Each row is a point. The window is the flat piece filled in between its corners: a triangle in 3 columns, a solid with four corners in 4, and so on. A path goes straight from each point to the next, and from the last back to the first. List the points from which the path goes on through the window.

Window (3 x 3)
[[ 51 -33  -6]
 [-38  25  -4]
 [-40  -5 -12]]
Path:
(1): [ 37 -19 -26]
(2): [ 40 -29 -21]
(3): [ 51 -25  42]
(4): [-57   7  27]
(5): [-69  43 -31]
(6): [-54  33 -34]
(7): [-47  15  27]
(8): [-16  14  18]
(9): [ -1   5 -18]
(10): [-44   7 -51]
(11): [-32  14   8]
(12): [ 41 -25  35]
(13): [ 15   1 -42]
(14): [-12  29 -47]
(15): [-31   9  15]
(16): [ 49 -37  11]
Through the window after points: 2, 10, 14, 16

Window (6 x 6)
[[-50 -15  22   7  -7 -19]
 [-10  -6 -10   9  84 -16]
 [-24  38  33  40 -14 -17]
 [-39   8  -8  -2 -11  25]
 [-67  49  -1 -33 -72  -9]
 [ 49  12  36  53  -5 -46]]
Path:
(1): [-19  12  46 -52  -5  -6]
(2): [-50   7 -40  39 -18 -20]
(3): [-57   3 -30  48  -7 -17]
(4): [ -1  12  63  -8  17 -18]
(5): [-43  29  49 -18  -3  -1]
(6): [-30  -3 -64  19  -6 -23]
(7): [-31  40  -3  54   2 -35]
(8): [-10   9  54  -3 -12  13]
Through the window after points: 3, 5, 7

Window (8 x 8)
[[ 52  30  -7   8  16  30  48  38]
 [ 98 -49  -2   3  20  -8   8   6]
 [-79  -6 -32  13 -65 -38 -28 -10]
 [-36  29 -23 -28  13  41  -9  -4]
 [ 11  -9  24 -41 -17  16   7  21]
 [-25 -67  11  55 -11 -29  -4  21]
 [ 66 -10  63  33   5   4  -6   4]
 [ 59 -21  21   4 -27  73   3   7]]
Path:
(1): [  6   6 -14 -24  22  42  46 -55]
(2): [ -2 -33   1  -1  19 -17  28 -46]
(3): [ 33  -1  -8   5  -7   7 -24  55]
(4): [ 45 -24  12  11   9  19 -13  38]
(5): [ 57 -46  34  30 -26 -16  27 -14]
(6): [ -4 -41  16   7  -6 -15  35  -8]
(7): [-19   5 -17  19 -16  -4 -34  23]
(8): [-44  22   0  -1 -73  -9 -69  48]
(9): [-55 -40 -43  24 -23 -39  35 -59]
(10): [ 24 -21  42  32 -14 -20  56 -29]
(11): [ 37 -28 -18   2  -3  18  -7  25]
(12): [ 45 -16  29  23 -17   4 -51  64]
Through the window after points: 8, 12

Window (9 x 9)
[[ 23 -47  35  38 -18  24  51   4 -20]
 [-33   4  -8 -58  35  50 -16 -37 -39]
 [-47  52 -34  24  22 -35  48  -3 -37]
 [  8 -42   5  29  -4  -2  54  33  39]
 [ 57 -51   9   8 -47  -3  31 -14  21]
 [-27   6  -2 -18 -11 108 -21 -56  26]
 [-31  14  27 -12   5  56 -59 -42  20]
 [-56  14 -72  36  44 -30  10  -5 -61]
 [-73 -11 -20  13  -1 -18  33 -19 -24]]
Path:
(1): [-32 -15   0 -26 -16  22  -4  18 -13]
(2): [ 10 -13  -7  22  48  20  48 -63 -10]
(3): [ -5 -39   3  34  23   8  23 -18   3]
(4): [ -5   0  25   4 -33  32  20  -4 -22]
(5): [-14  26  24 -30 -28  46  -4  27 -46]
(6): [-37 -14 -34  25  40  18   3 -89  23]
(7): [-60 -14 -33  21  49  -7  22 -88  32]
(8): [-41  21  -3  -5  -1  24  12  20 -38]
(9): [-29 -30 -25  14 -41  27   6  50   2]
(10): [  3 -19  18  17  14   9  29 -15  21]
(11): [-69  -1  -2  20  35  11  30 -41 -14]
(12): [-25  24 -37  -7 -26  -7  -2  40 -27]
Through the window after points: 1, 3, 9
